Each row of a before or after table is a point. The points were changed in one or more steps. Then noise was added and the rows were shuffled. The steps act on columns, c1 being the first. Write out the steps. A step turns or swaps two columns, mirrors them in a line or flattens them onto one, adds a multiple of one to another, or multiplies or shifts one. Angles are multiples of 10 degrees, from the lower column toward the higher: turns from -170 to 170, lines from 10 to 170 but not 90. Use the fewest steps. Two steps may share a column if one is a turn and the other turns, adds or multiplies; they go together, in the order done. Otherwise the lowest column goes first.

Before:
[0.059 -0.007 -0.008]
[-0.028 -0.008 -0.014]
[0.002 -0.004 0.022]
[-0.031 -0.015 0.006]
[0.039 0.010 -0.013]
[0.072 0.003 0.012]
[-0.020 -0.001 0.014]
[-0.033 0.064 0.033]
[-0.048 0.002 0.009]
[-0.011 0.043 0.036]
[-0.051 -0.015 0.002]
After, 11 rows:
[0.010 -0.005 0.020]
[-0.039 0.003 0.038]
[-0.030 -0.001 0.001]
[0.028 0.008 -0.027]
[-0.044 -0.003 0.025]
[0.011 0.017 0.035]
[-0.008 0.030 0.048]
[0.065 0.004 -0.027]
[-0.023 -0.006 0.020]
[0.042 0.000 -0.036]
[-0.008 0.000 0.020]
Steps: turn c1 and c3 by -30 degrees; multiply c2 by 0.4

Before (11 x 4):
[-0.060 0.008 0.018 0.025]
[-0.007 -0.015 -0.016 0.004]
[-0.013 -0.047 -0.010 0.021]
[0.019 -0.033 -0.022 -0.033]
[-0.006 0.061 -0.073 -0.001]
[-0.039 -0.013 -0.049 0.009]
[-0.012 -0.016 -0.020 0.021]
[0.002 -0.003 -0.050 0.010]
[0.034 -0.041 -0.042 0.034]
[0.055 -0.011 -0.003 0.014]
[0.005 0.006 -0.013 0.034]
After, 11 rows:
[0.051 -0.016 0.008 -0.045]
[-0.002 -0.013 0.045 0.001]
[0.006 -0.003 0.016 -0.049]
[-0.002 -0.005 0.002 -0.018]
[0.021 0.004 -0.021 -0.026]
[0.057 -0.004 0.012 0.005]
[0.002 0.019 0.034 -0.066]
[-0.041 0.006 -0.051 -0.006]
[-0.004 -0.006 -0.009 -0.027]
[-0.006 -0.021 -0.018 -0.023]
[-0.038 -0.006 -0.002 -0.061]
Steps: turn c1 and c4 by -30 degrees; turn c3 and c4 by 120 degrees; multiply c2 by 0.4

Before (11 x 8):
[-0.045 0.042 -0.005 -0.014 0.022 -0.012 0.014 0.012]
[0.067 -0.022 0.005 -0.013 0.021 0.014 -0.019 0.067]
[-0.021 0.021 -0.032 -0.014 -0.011 -0.011 0.029 -0.008]
[-0.002 0.012 0.010 -0.011 0.003 -0.002 0.000 -0.027]
[0.042 -0.015 0.000 0.032 -0.006 0.013 -0.010 0.062]
[0.025 -0.026 -0.006 -0.005 -0.010 0.028 -0.049 0.053]
[-0.005 0.039 -0.039 -0.019 0.010 0.013 0.007 -0.006]
[-0.021 0.027 -0.002 -0.014 0.002 0.030 0.021 -0.006]
[0.027 -0.045 -0.009 0.009 0.026 0.043 -0.009 0.035]
[0.022 -0.027 -0.019 0.012 0.025 0.003 -0.027 0.026]
[-0.022 -0.005 -0.012 -0.033 -0.002 -0.002 0.022 0.006]
After, 11 rows:
[0.040 0.026 0.016 -0.038 0.008 -0.055 0.014 0.067]
[-0.008 0.046 0.014 0.029 0.023 -0.052 -0.006 0.034]
[-0.001 -0.014 0.007 -0.033 -0.007 0.005 0.004 -0.025]
[-0.020 -0.003 -0.008 -0.097 0.008 0.015 -0.027 0.009]
[-0.007 -0.031 -0.029 -0.043 0.018 0.022 -0.025 -0.008]
[-0.029 -0.044 0.014 -0.042 0.017 0.037 0.001 0.013]
[-0.033 -0.034 0.000 -0.043 0.005 -0.010 -0.015 -0.004]
[0.014 0.038 0.006 0.039 0.029 -0.017 0.017 0.026]
[0.003 0.042 -0.006 -0.017 0.000 -0.038 0.049 0.054]
[-0.010 -0.036 -0.016 -0.057 0.033 -0.006 0.009 -0.005]
[0.022 0.017 -0.006 0.097 -0.003 -0.036 0.005 0.060]
Steps: mirror c1 and c6 in the line at 160 degrees; turn c2 and c7 by 160 degrees; multiply c7 by 1.3; turn c3 and c5 by -50 degrees; multiply c4 by 3
